Rows are points. Two turns around zero, p and q, are shown by what they do to some points. Write where each new point lands after one turn and then the other. Backwards means that the second turn is done in reverse. Each puzzle has new turns, and all numbers are rounded.

Turn p:
[2.22 0.29] => [1.44 1.71]
[ 1.19 -1.14] => [ 1.65 -0.04]
[-2.02 -0.77] => [-0.97 -1.93]
[-1.39  1.62] => [-2.12  0.25]
Turn q:
[-0.12  1.19] => [-1.02 -0.63]
[-1.90 -0.16] => [ 0.97 -1.64]
[-0.38  1.14] => [-0.86 -0.84]
[ 2.40 -2.17] => [0.90 3.11]
Where do these land?
p, then q: [-0.70  1.14] => [ 0.23 -1.32]
q, then p: [0.50 1.66] => [-1.07 -1.36]
p, then q: [ 0.20 -2.81] => [0.85 2.69]

Turn p:
[1.23 0.44 1.73 2.77] => [ 1.39 -2.90  1.02  0.99]
[ 1.08  2.31 -0.19  0.28] => [ 0.86 -1.38 -1.95 -0.42]
[-2.40  0.21  1.17 -0.15] => [1.86 1.74 0.71 0.47]
[ 0.43 -0.87  0.73 -1.14] => [-0.40  0.29  0.93 -1.29]
[-0.52 -3.36 -1.87 -1.67] => [-3.33  2.27  1.27 -0.05]
[ 0.17  1.28 -1.56 -0.08] => [-0.36 -0.02 -1.97  0.32]
Turn q:
[ 1.60 -1.15  2.70 -0.93] => [-0.05 -3.05  0.87  1.41]
[ 0.24  0.16 -2.46  0.06] => [ 1.09  1.16 -0.30 -1.87]
[ 0.66  0.79 -0.14  0.94] => [ 1.00  0.44 -0.64  0.59]
[-2.63 -1.28 -1.80  1.60] => [-1.99  1.56 -2.17 -1.81]
[ 0.13  1.48  1.70 -1.68] => [-0.06 -0.11  2.26  1.67]
Where do these land?
q, then p: [ 0.36 -1.20  0.37  1.33] => [-1.57  0.54 -0.18  0.82]
p, then q: [-1.71  0.71 -0.57 -0.25] => [ 1.49  1.18 -0.27  0.35]
p, then q: [0.25 1.15 0.54 0.84] => [ 0.75 -0.97 -0.57 -0.74]
q, then p: [ 0.81  0.37 -3.49 -2.82] => [ 0.91 -0.16  0.03 -4.48]
p, then q: [ 0.30 -1.04  3.15  0.90] => [-0.12 -3.00  0.47  1.64]

Turn p:
[ 1.73  1.61 -0.81 -3.16 -1.97  0.51 -1.63 -1.19] => [-1.89 -3.21  1.57  1.40  0.60 -1.34 -1.98 -0.33]
[-1.95 -1.48 -0.25 -0.47 -0.32 -0.05 -2.08 -1.36] => [ 0.46  0.74  1.98  1.94  0.69  1.65 -0.52  0.80]
[-1.20 -0.63 -0.23 -0.33  0.49  1.87  0.48 -0.76] => [ 0.98  0.03  0.62  1.58 -1.09 -0.01  1.23 -0.13]
[ 0.51 -0.46  0.11 -1.44  0.15 -2.62  1.40  0.13] => [-2.46  0.97  0.60 -1.45  0.17 -0.82  0.39  1.04]
[ 0.57  1.95 -3.11  0.62  0.79  0.56  0.44  1.21] => [ 0.75 -0.95 -2.69  0.47 -0.92 -1.74 -1.02  1.72]
[ 1.89 -0.77  2.88 -0.36  1.30 -0.71 -2.56 -1.30] => [-0.95 -1.87  1.56 -1.72  0.51  3.54 -0.02 -0.64]
[ 1.58 -0.76 -3.50  0.92  1.00  1.18  0.34  2.92] => [ 2.90 -1.16 -1.61 -1.19 -0.10 -2.28  0.03  2.87]
[-1.07  0.83 -0.19 -0.01 -2.08  0.76  0.50  0.49] => [ 0.45  0.73 -0.03  1.14  0.32 -1.59 -0.82 -1.39]
[-1.42  0.28  2.53  1.60  1.02  0.45  0.26  0.92] => [ 1.13  1.65 -0.51 -1.02 -1.33  1.58  0.24 -1.90]
[-0.65 -0.58  2.56  2.63 -0.38 -1.95  2.83 -1.06] => [-1.37  3.06 -1.49 -1.14  1.15  1.01  2.47 -2.03]
Turn q:
[ 1.71 -1.18  2.15  0.31 -0.50 -1.22  1.22  0.68] => [ 1.01  1.04 -0.27  0.89  1.72 -1.27  1.72  1.50]
[ 2.26 -0.99  0.38  1.23  0.64 -0.34 -1.71 -1.36] => [ 0.96  0.57  0.62  1.35  2.28 -0.81 -1.74 -0.83]
[ 0.01 -1.61  0.65  0.28 -2.00 -0.56 -0.60 -0.88] => [ 1.46 -1.23  0.05  2.14  0.18 -0.27  0.44  0.17]
[ 0.66 -1.60  0.42  1.89 -1.03  1.19  0.78  1.99] => [ 0.51  0.85  0.62  0.72  0.00 -1.57  2.60 -1.64]
[-1.11  1.48 -2.59 -1.75  0.91  0.85  1.53 -1.53] => [-2.54 -0.80 -2.08 -1.10 -0.83  2.23 -0.95 -0.46]
[-2.14  0.69 -2.76 -2.76  2.38 -0.33 -0.53  0.77] => [-1.43  1.30 -1.38 -1.35 -3.38  1.54 -2.36  0.38]
[ 2.02  0.32  1.27  1.54 -2.64 -1.08 -1.73 -0.60] => [ 0.55 -1.71  2.17  2.01  1.84 -1.95 -0.15  0.68]
[-2.26  1.24 -1.43  0.48  2.09 -1.06  0.63  0.07] => [-1.17  1.29  0.86 -1.15 -1.19  2.83 -0.50  0.26]
[-0.11 -0.45  3.69  0.42 -1.67  2.00 -0.37 -0.97] => [ 3.05 -2.43  0.02 -0.96  1.51 -1.10  1.46 -0.34]
[-1.05  2.09 -1.78 -1.64  1.82  0.55  0.79  1.83] => [-2.40  1.12 -0.62 -2.55 -2.13  0.38 -0.51  0.27]
Where do these land?
q, then p: [ 0.82  0.51  1.58 -0.11  2.94  0.38  0.88  0.74] => [-1.69 -1.35 -0.02 -0.12 -2.48 -0.74 -1.33  0.63]
q, then p: [ 2.56 -0.28  0.92 -0.81  1.01  2.04 -0.04 -0.35] => [-1.91 -0.48 -0.29  0.23 -0.53  0.84 -0.45  2.87]
p, then q: [ 1.87  0.54  1.36 -0.68 -0.18  1.60  0.06 -0.36] => [ 1.47 -0.27 -1.75  1.53  0.57  0.89  0.22 -0.15]
p, then q: [ 1.35  2.62  2.13  2.25  1.99  1.65 -0.80 -0.27] => [-0.60 -1.98 -2.68  2.09 -0.21 -0.04 -0.86 -3.01]
p, then q: [ 0.35  2.25 -0.99  0.80  1.92  0.95 -1.22  2.19] => [-0.72 -0.69 -0.25  2.52 -1.28 -2.47 -1.33 -0.86]
p, then q: [-2.17  0.16 -2.22 -0.75 -2.17 -1.59  2.42  0.29] => [-1.53  0.79  3.48 -0.56 -0.32  1.56 -0.27  2.33]
q, then p: [-2.10 -0.97 -3.41 -0.10 -1.05 -2.58  0.27 -1.64] => [ 4.10  0.50 -1.02  1.83  1.34  0.13  0.08 -2.06]
q, then p: [-1.26 -0.61  1.48 -1.24 -0.53  0.70 -1.55 -0.72] => [ 0.21 -1.67  0.97 -1.14  1.85 -0.51  0.25  0.75]
p, then q: [ 0.09 -1.08  0.10 -0.27 -1.85 -2.51 -0.63  0.16] => [ 0.86  0.98  0.50 -2.49 -0.50  0.60 -1.35  0.89]
q, then p: [-1.52 -3.13 -0.95  0.91 -2.08 -0.63  0.60 -0.03] => [ 1.01  0.03 -2.48  0.38  2.15 -0.67  2.09 -1.47]

Turn p:
[ 0.82 -0.48  1.24 -0.22 -0.37  1.08  4.93 -0.10 -0.57  0.33 -0.22] => [-0.13 -2.20 -1.69  0.91  0.79 -0.85  1.27  0.81  0.61 -3.68  1.58]
[ 0.30  1.24  0.27 -1.49  0.20 -0.94 -1.99  5.86 -0.25  1.09 -1.03] => [ 0.37  0.09  2.01 -2.40  2.42  0.41 -0.86 -5.21 -0.39  0.62  1.04]
[ 0.01 -1.14 -0.43 -1.79  2.48 -0.98  1.12  0.14  0.73  0.93 -1.29] => [ 0.34  0.44  1.66  1.86  1.69  1.56 -0.02 -0.16  1.51 -1.41  0.16]
[ 0.45  0.94 -0.24  0.72  1.39 -0.20 -2.15 -1.96  1.18  1.43  2.11] => [ 2.80  0.21  0.87  1.05 -1.10 -0.45 -0.98  1.19 -0.07  2.33 -1.01]
[ 0.84  0.78  0.59  0.26  0.81 -1.61  5.36  1.67  1.13 -1.28 -0.76] => [ 0.92 -2.05 -1.99 -0.35  2.62  2.24  2.78  0.17  1.07 -2.57  1.85]
[ 0.28  1.13  1.09  0.33 -0.14  2.19 -1.38 -0.14  0.17 -1.25 -1.00] => [ 0.47  1.06 -1.27 -1.28 -1.34 -0.22 -0.98 -0.86 -0.60 -0.94 -1.61]
[-3.01  0.86 -0.58 -0.30 -0.94 -0.04  0.24 -2.21  0.81  1.12  1.33] => [-0.25  0.36 -1.50  2.51  0.60 -0.39 -1.19  1.69 -1.74  1.74  0.33]
[-0.51  0.06  0.01  1.54 -0.52  0.52 -0.03  0.59  1.47  1.81 -1.65] => [ 0.77  0.52  0.78 -0.75  0.09  0.80 -1.21  0.58 -2.05 -1.05  1.38]
[ 0.63 -2.33  0.47 -1.34 -0.79 -0.50 -2.20 -1.34 -1.08  0.03 -0.38] => [-1.64  2.07  1.57  0.01 -0.95 -1.67 -0.39  0.48  1.67  0.51 -0.29]
[-0.22  0.59 -3.36 -0.20 -0.92  0.38 -2.42  1.50  1.51 -1.10  2.58] => [-0.37 -0.92 -0.28  0.02 -2.24  1.86 -1.13 -1.98 -0.16  3.98  0.57]
[-0.06  0.27 -0.37  1.48  0.55  1.02 -1.77 -0.38 -4.35 -1.07  0.33] => [-1.65 -1.01  1.09 -0.91 -1.28 -1.88  1.22 -0.42 -1.25  0.49 -3.58]
[ 0.92  0.23  0.34 -0.10 -1.23 -0.19 -1.15 -1.82 -1.88  0.06 -1.64] => [-0.71  2.19  0.54 -0.16 -1.11 -1.80  1.45  0.27 -0.65 -0.50 -0.68]
[-0.45 -2.12  0.98  1.09 -0.55 -0.74  1.45 -1.83  1.12 -2.11  1.61] => [-0.92 -0.74 -1.82 -0.51 -0.19  0.38  0.07  3.44  2.04  0.47  0.25]
Turn q:
[-1.76  0.17 -0.73 -2.68  1.70 -0.11  0.73  0.12 -0.35 -2.08 -1.88] => [ 0.94 -1.40  0.00  0.82  0.04  0.01 -0.35  2.09  0.97 -3.43  1.25]
[ 1.82 -0.79  0.96 -1.73 -0.18  0.46 -1.12 -1.72  1.82  0.78  1.42] => [-0.59  2.81 -1.80  1.09  0.10 -1.73 -0.07 -0.91 -0.34  0.42  1.22]
[-1.17 -1.25 -1.96  2.18  1.26  1.38  0.61  0.83 -0.16 -0.31  0.07] => [-1.42 -0.47  0.59 -1.36 -0.84  0.51  0.36  2.29  0.95  0.17 -2.12]
[ 0.33  1.55  2.45  2.09 -0.60  0.38  0.53  1.54  1.71 -0.65 -1.50] => [ 1.20 -0.68  1.98 -0.82 -2.05 -0.46 -1.11 -2.14  1.87  1.15  0.21]
[-1.53 -0.86 -1.13  0.47  0.60  2.35 -2.21  2.03 -0.69 -0.46  1.09] => [-2.69  0.17  0.87  0.22 -0.86  1.39 -2.17  2.29 -0.41  0.34 -0.59]
[ 1.99 -1.59 -0.93  0.09 -1.02 -1.71 -0.79 -1.44  1.44  2.17  1.83] => [-0.35  1.84 -2.21  0.80  2.07 -1.47  0.99 -0.68 -0.50  2.46 -0.98]
[-0.93 -0.16 -1.32  0.76  1.90 -2.29 -1.84 -1.92  1.16  0.14  1.06] => [-1.08  0.63  1.46  1.27  2.57 -2.10  1.58  1.51  0.32  0.65 -0.14]
[-0.80 -0.44 -2.24 -0.02 -0.01  0.25  0.21 -1.13 -2.54 -2.24 -2.48] => [ 0.96 -2.23  0.17  1.29 -1.39  1.09  1.92  2.49 -1.10 -1.61 -0.67]
[-1.72  2.54  1.02  1.90  1.37  1.47  0.60 -2.14  0.35 -0.52  0.04] => [-0.76  0.37  2.98 -1.77 -1.22 -0.26  2.20  0.07  0.68 -0.34  1.93]
[-0.98  1.68  1.21 -0.74 -2.08  0.89  2.76  0.56 -0.81 -1.88  0.31] => [ 2.38  0.45  0.51 -1.16 -1.01  3.24 -0.04 -0.85  0.61 -1.21  1.26]
[ 1.70 -1.66  1.14 -1.65  0.75 -1.15  0.50  0.84 -2.99 -1.08 -0.57] => [ 0.95 -0.56 -0.84  1.11  0.14  0.14 -0.91 -1.22 -2.04 -3.08 -1.94]
[ 2.84 -0.37 -1.56  0.67 -1.89 -2.19 -0.92  2.34 -1.85  1.61  1.39] => [ 1.10 -0.50 -1.20 -0.01  2.02  0.56 -1.65 -0.71 -3.03  2.65 -2.64]
[-0.87 -0.55  2.44  0.63 -1.22 -1.90 -1.55  0.69  1.30  2.63  0.74] => [-1.70 -0.16  0.18  1.04  2.03 -0.13 -0.85 -3.16  1.20  2.04  0.26]
[ 1.08  1.74  0.64 -1.97 -0.58  2.17  2.50 -0.60  1.60  1.89 -1.52] => [ 1.07 -0.25 -2.69 -2.52 -1.58 -0.77  0.11 -1.09  0.81 -0.21  2.97]
Where do these land?
p, then q: [ 0.52  0.15  2.48  0.42 -0.05  3.36 -1.00 -0.11 -0.12  1.39  0.36] => [ 1.62 -0.41  0.38  3.74  0.64 -0.70 -0.43  0.06 -1.54  0.64 -0.41]
q, then p: [-1.85  0.34 -0.99 -1.29 -1.34 -1.00 -0.96 -0.75  1.62  0.03 -0.11] => [ 1.77 -2.50  0.66 -0.25 -0.16  0.97 -1.22  0.57 -0.10  0.59  0.34]
q, then p: [ 2.92  0.38 -2.82 -2.25  0.11 -1.93 -1.03 -1.01  1.49 -2.59  0.73] => [ 2.43 -1.63  2.26 -2.50 -0.01  0.53  3.47 -1.97 -0.41  0.81  0.10]
p, then q: [-1.05 -0.11 -0.70  2.29 -1.12 -1.70 -1.69  0.95 -1.03  0.20  0.86] => [-1.73 -1.21 -1.55 -0.60  1.61  0.78 -0.69 -1.67 -0.64 -1.43  0.68]
q, then p backwards: [-1.91  1.45 -1.34  0.80  0.08  1.28  0.60  0.60 -0.70 -0.71  1.15] => [ 0.00 -1.79 -0.57  2.24  0.41 -1.29 -0.29  0.29  1.15 -0.31 -0.95]
p, then q backwards: [-1.23 -0.11  0.56  1.62 -1.76 -0.32  0.64 -0.88 -0.52 -2.05 -0.44] => [ 0.09 -0.96 -2.16 -0.23  0.71  1.73  0.42 -0.78 -0.60  1.66  0.69]
p, then q: [-1.14 -2.86  1.79 -0.05  0.36  1.49  0.72  1.19 -1.16  0.77  0.82] => [-1.20  0.05  1.22  3.14  1.02 -0.57 -1.13  0.49  1.62 -0.89 -0.69]
p, then q: [ 2.94  2.24 -0.67 -2.76  0.34 -3.54  0.22 -0.77 -0.26 -1.12 -0.50] => [ 2.28  1.26 -0.58 -4.16 -0.13 -1.64  2.45 -0.79  1.35  0.55  0.82]
q, then p: [-0.93 -1.44  1.36 -0.17 -1.05  2.79  1.77  0.79 -2.40  3.20 -0.25] => [-3.60  0.70 -1.34  3.39 -1.74  0.34 -1.69  0.01 -0.70 -0.06 -0.56]
q, then p: [ 0.85 -0.84 -0.03  2.15  0.10  1.53  1.21  0.24  0.95  1.70 -0.94] => [-1.07  1.91  0.01  1.85  0.53  0.22 -0.23 -0.01 -0.37 -0.12  2.42]
q, then p: [-1.64  0.04  0.45  1.25 -0.28  0.18 -0.47  2.96  1.04 -0.95 -1.14] => [ 0.42  1.74  0.50 -1.61 -0.61 -0.18 -3.02  0.55  0.48 -0.09  0.83]
p, then q: [ 2.03  1.87 -0.81 -1.89  1.84 -4.07  0.38 -2.02  2.23 -1.38  1.56] => [ 0.96  0.91 -1.69 -4.92 -1.30 -2.70  0.13 -0.50  1.15  2.42 -0.27]
p, then q: [ 0.50 -1.11  0.72 -0.11  2.77  1.92 -0.40 -1.21 -1.14  1.51 -2.08] => [ 1.76 -0.79  2.52  2.12 -2.33 -0.44 -0.58 -1.35  0.42 -0.58 -0.27]

Turn p:
[ 0.38  1.46  0.48 -0.20  1.10 -3.41  0.21 -0.90 -0.50 -0.38 -0.43  1.70] => [ 0.67 -0.51 -2.26 -1.38 -1.10  0.49  0.41 -1.89 -1.23 -0.77 -0.31 -2.14]
[-0.08  0.71 -1.44  2.18  0.78 -1.27  2.14 -1.27 -2.15  2.22  0.07  0.98] => [ 0.73  0.39  0.66  0.56 -1.11  2.17 -1.21 -0.04 -1.85  1.35  0.23 -3.48]
[-2.51 -1.28  0.58 -0.25  0.49  1.02 -2.22  1.35  1.43 -1.17  0.38  0.20] => [-0.20 -0.53 -0.44  1.33  0.98 -3.03  1.68  0.50 -0.55  0.42 -0.45  1.95]
[-0.69 -0.69  2.04 -1.74 -0.33  1.81 -3.18 -0.31  0.26  0.45 -0.51 -1.48] => [-1.65 -0.21  0.90  0.32  2.42 -1.80  0.56 -0.59  1.46 -0.64 -2.49  1.51]
[ 3.04 -2.41 -0.47  1.87 -0.49  0.36  1.44  1.84 -0.43  1.06  2.93 -2.70] => [ 2.00  2.23  2.40  0.82 -3.40  0.39 -1.80  1.95  2.49  0.43 -0.58  0.96]
[-2.49  2.37  0.92 -2.18 -0.73  0.37 -0.80  1.48  1.43 -0.17 -0.20 -0.38] => [-0.41 -1.60 -1.40 -0.45  2.28 -0.63 -0.01  1.25 -1.65 -1.87 -0.95  2.00]
[-0.42  2.28  0.49 -0.02 -0.68  0.85 -2.40 -0.03  3.07 -0.82 -1.38 -0.46] => [ 0.18  0.61 -1.59  0.70  3.17 -0.23  0.24 -1.46 -0.31 -1.61  0.33  2.50]
[ 1.98  0.04 -1.91  1.81  0.42 -1.13  1.42 -0.82 -3.13  1.08  1.55  2.74] => [ 1.87 -0.49  2.32 -0.16 -2.77  2.04  0.32 -1.07 -0.94  0.74  1.07 -3.32]
[-0.09  2.27 -2.18 -1.07  1.55 -0.92  0.35 -0.97 -1.48 -1.41 -0.89  0.57] => [ 0.46 -1.73 -1.62 -0.05  0.81  1.46  1.17  0.18  0.25 -1.09  1.37 -2.74]
[-0.09 -0.76  0.92 -0.67  0.73  0.67 -0.25  1.86  1.44  0.43 -1.75 -1.23] => [-1.61 -0.37 -1.32  1.46 -0.12 -0.40 -0.90  0.22  0.85  0.00 -0.78  2.07]
[ 2.12 -2.40  1.65  1.37 -2.44  2.19  1.01  2.43 -0.69 -0.46  0.13 -1.37] => [-0.58  0.50  2.90  0.03 -1.88 -1.50 -2.93  0.41  2.09  0.21  1.12  2.43]
[-1.06 -0.01 -1.64 -1.51 -1.08 -1.22 -0.90 -0.91  0.99 -0.02 -1.67  0.68] => [ 0.34 -1.38 -1.69 -1.10  1.88  0.81  0.84 -0.73 -0.05  1.71 -0.02  0.46]
[-1.07  2.24 -0.66 -1.74 -0.42 -2.08  0.84 -1.58  0.72 -0.32  0.05  0.94] => [ 0.52 -0.50 -2.08 -2.44  1.15  1.44  0.93  0.19 -1.63 -0.54  0.04 -0.90]
[-0.77 -1.96  1.93  1.18 -0.96  1.72 -0.53  0.05  0.52 -1.46 -0.11 -2.77] => [-1.02  1.97  0.70  0.33  1.00 -3.14 -1.31  0.95  1.73  0.40  0.20  1.27]
[ 1.75 -1.85 -0.71  0.97  2.07  1.04  2.89 -2.22 -1.49  0.99  1.82  2.58] => [-1.31  1.61  2.53  0.03 -3.32  1.96  2.01  0.12 -0.66  1.27  1.20 -2.58]
Turn q:
[-0.53 -0.46  0.35  1.91  1.07  1.98 -0.16  1.79  0.97 -0.83 -3.14 -0.48] => [ 0.09 -1.88  0.20 -1.22 -1.32  1.75 -1.07 -2.25 -1.82  1.27  0.84 -1.60]
[-1.43  0.46  1.87  0.49  0.13  3.23 -0.58  0.90  2.19 -0.09 -2.86  1.48] => [ 0.21 -2.46  0.04 -0.73 -1.96  2.03 -0.27 -1.47 -3.00 -1.35 -1.32 -1.83]
[-1.51 -2.86 -1.44  0.78  0.61  2.17 -0.64  1.05  1.90 -1.10 -1.90 -0.98] => [ 0.84 -1.98 -1.91 -0.21  0.61  1.48  0.41 -1.46 -2.47  1.26  2.19 -1.86]
[-0.58 -0.23  1.32 -1.07 -0.38 -1.38 -2.00  1.07  1.09  0.04  0.70  0.86] => [ 1.46  0.10 -0.26 -0.02 -0.39 -1.22  1.93 -1.26 -0.59 -0.71 -1.24  1.15]
[ 2.19  0.62 -0.94 -1.05  0.04  1.73  0.79  0.67 -0.03 -1.15 -0.58 -2.78] => [-1.18  0.17 -1.34 -1.16  0.30  2.39 -1.16  0.96 -0.33  2.37  0.07  1.51]
[ 1.61  0.12  0.37  0.93 -0.69 -1.07 -1.12 -1.14 -0.96  2.31  1.89 -0.21] => [-0.02 -0.36 -0.49  0.84 -0.67 -1.62 -0.49  0.54  2.87 -1.20  0.32  1.78]
[-0.02 -1.34  1.28  0.43  0.49 -0.08 -0.11 -0.44 -0.42 -1.20  2.18  2.29] => [ 0.05  1.01 -0.16 -0.67 -0.10 -2.89 -0.14  0.41 -1.39 -1.82  0.62 -0.13]
[ 2.16  2.14 -0.66 -1.28  1.63 -2.55 -0.98 -1.90 -1.94  1.10 -0.08  0.61] => [-0.64  1.06  0.18 -1.27  0.71 -1.50 -0.20  0.57  4.15  0.37 -2.59 -0.11]
[-2.14  0.90 -0.13  1.01 -1.32 -0.79 -0.58 -1.65  0.30 -1.36  2.30  0.59] => [-1.54  0.18  0.57  2.55 -0.19 -2.39  1.64  0.85 -0.94 -0.27 -0.03 -0.26]
[-1.55 -2.08  1.47  0.82 -2.68 -0.93  0.26 -0.66  0.02 -1.73 -0.46  0.82] => [-0.63  0.63  1.03  0.05 -1.05 -0.28  2.94 -0.20 -1.34 -1.52  2.43 -0.49]
[-2.93 -2.08  2.79  1.84 -0.30 -1.84  1.11 -0.70  2.12 -1.55  1.82 -0.19] => [ 1.12 -1.37  2.79  0.60 -0.26 -2.70  2.42  0.99 -2.80 -0.45  2.43  0.33]
[ 2.16  1.80 -2.30 -2.19  0.06 -0.33  2.02 -1.22 -0.24  2.26  0.00  0.35] => [ 0.73  1.52 -0.57  0.42  0.80  1.76 -1.35  2.83  2.87  0.12 -1.92 -0.41]
[ 2.72  2.04 -3.61 -0.67  0.65 -0.12  1.55  2.73 -2.19  1.46 -0.45 -1.48] => [ 0.40  2.77 -0.66  0.57  0.80  2.50 -3.51 -0.53  2.74  2.82 -0.67  0.84]
[-0.13  0.97 -0.39 -1.95  0.68 -0.02  0.43 -0.48 -2.81  1.83  0.60 -0.90] => [-0.88  0.65  0.57  0.25  2.73  0.71 -1.15  0.03  2.04 -0.86 -1.11  1.10]
Where do these land?
q, then p: [-1.80 -2.17 -0.40  0.51  1.51 -0.08 -0.84 -1.29 -1.38  0.13  1.54 -0.74] => [ 0.94  1.19 -1.62  0.54 -1.87 -0.96  1.85  0.76 -0.02  0.38 -1.04 -1.73]
q, then p: [ 0.97  0.10 -0.13  0.15  0.54  0.28 -1.77 -0.83 -0.85  0.95  1.64  0.44] => [ 1.39 -0.30 -2.00  0.02  0.16 -0.15  1.08 -0.78 -0.16  1.21  0.57  0.18]
q, then p backwards: [-0.92  1.02  0.37  0.14 -3.15 -0.39 -1.00  1.75 -0.29 -0.03 -2.37  2.35] => [ 3.24  0.35  0.85  0.78  2.74 -0.48 -0.38 -1.02  0.30  1.25  1.11  1.91]
q, then p backwards: [-0.48  1.10 -0.11 -1.69 -2.95  1.07 -0.64  1.68  0.83 -0.94  0.81  0.28] => [ 0.08  0.60  0.33  0.28  2.11 -0.01  0.09  0.37  3.05  1.97  0.69  0.96]
p, then q: [-1.62 -0.74  0.24  1.17  0.12 -1.58  1.06 -3.99 -0.22 -0.36  1.94  0.19] => [-0.53  0.32  1.77  0.31  1.69  2.14 -0.91  0.62  1.93  1.44 -2.09  2.40]
p, then q: [-0.86  1.36  1.28  0.84  0.95 -0.16 -0.68  1.44  2.96 -0.29 -2.04 -0.70] => [-1.04  1.10 -0.75  1.32 -0.04 -2.13 -0.48 -0.92  0.82  0.99 -0.13 -3.17]
p, then q: [ 4.46 -5.53 -0.63  1.58  1.07 -1.12 -0.60  1.05  3.13  1.33  0.68 -0.82] => [ 0.88 -0.66 -0.13  3.27 -5.70  2.12  0.61  2.52  1.51 -2.33 -1.93 -1.67]
q, then p backwards: [ 0.53 -1.73  1.26  1.34  0.69  0.41 -1.19 -2.55 -0.83 -1.03 -2.54 -0.35] => [ 0.40 -0.18  0.60 -2.48 -0.27 -0.24  1.19 -1.12 -2.05 -2.38 -1.15  1.69]
q, then p: [-0.28  1.34 -1.17  1.61 -0.71  0.81 -0.98  1.52 -1.06 -1.89  1.34  0.15] => [ 1.62  0.06  0.49  0.02  2.02 -0.04 -0.70 -0.67 -1.93  0.82 -0.61 -2.03]
q, then p: [ 0.31  1.03 -0.39 -1.17  1.08  2.43  2.53  0.33 -1.44  0.62  1.01  1.37] => [ 0.28 -1.73 -0.39  2.34  1.70 -1.78  0.47 -1.13  0.96 -2.09 -0.13 -0.16]
q, then p: [ 1.22  1.43  1.16 -3.42  1.53 -1.29  2.09  1.34 -0.38 -0.01 -2.20  0.20] => [-3.88 -1.50 -0.36  0.21  0.91  1.60 -0.03 -1.12  0.75 -2.67 -0.54  1.30]
q, then p: [-1.62  1.51 -2.47  0.13  0.77  0.29 -1.25 -0.91  0.49 -0.61 -0.96 -1.12] => [-0.79  1.30 -0.39  2.11  0.56  0.55 -1.25  0.90 -0.11  2.29 -1.08 -0.74]
q, then p: [ 0.10  1.27  1.01 -1.20 -1.46 -0.67  3.26  0.45 -0.95  2.15  1.13 -1.25] => [-1.14 -0.10  0.82  1.48 -0.88 -1.49  0.24 -1.99 -1.78 -2.55  1.21  1.89]
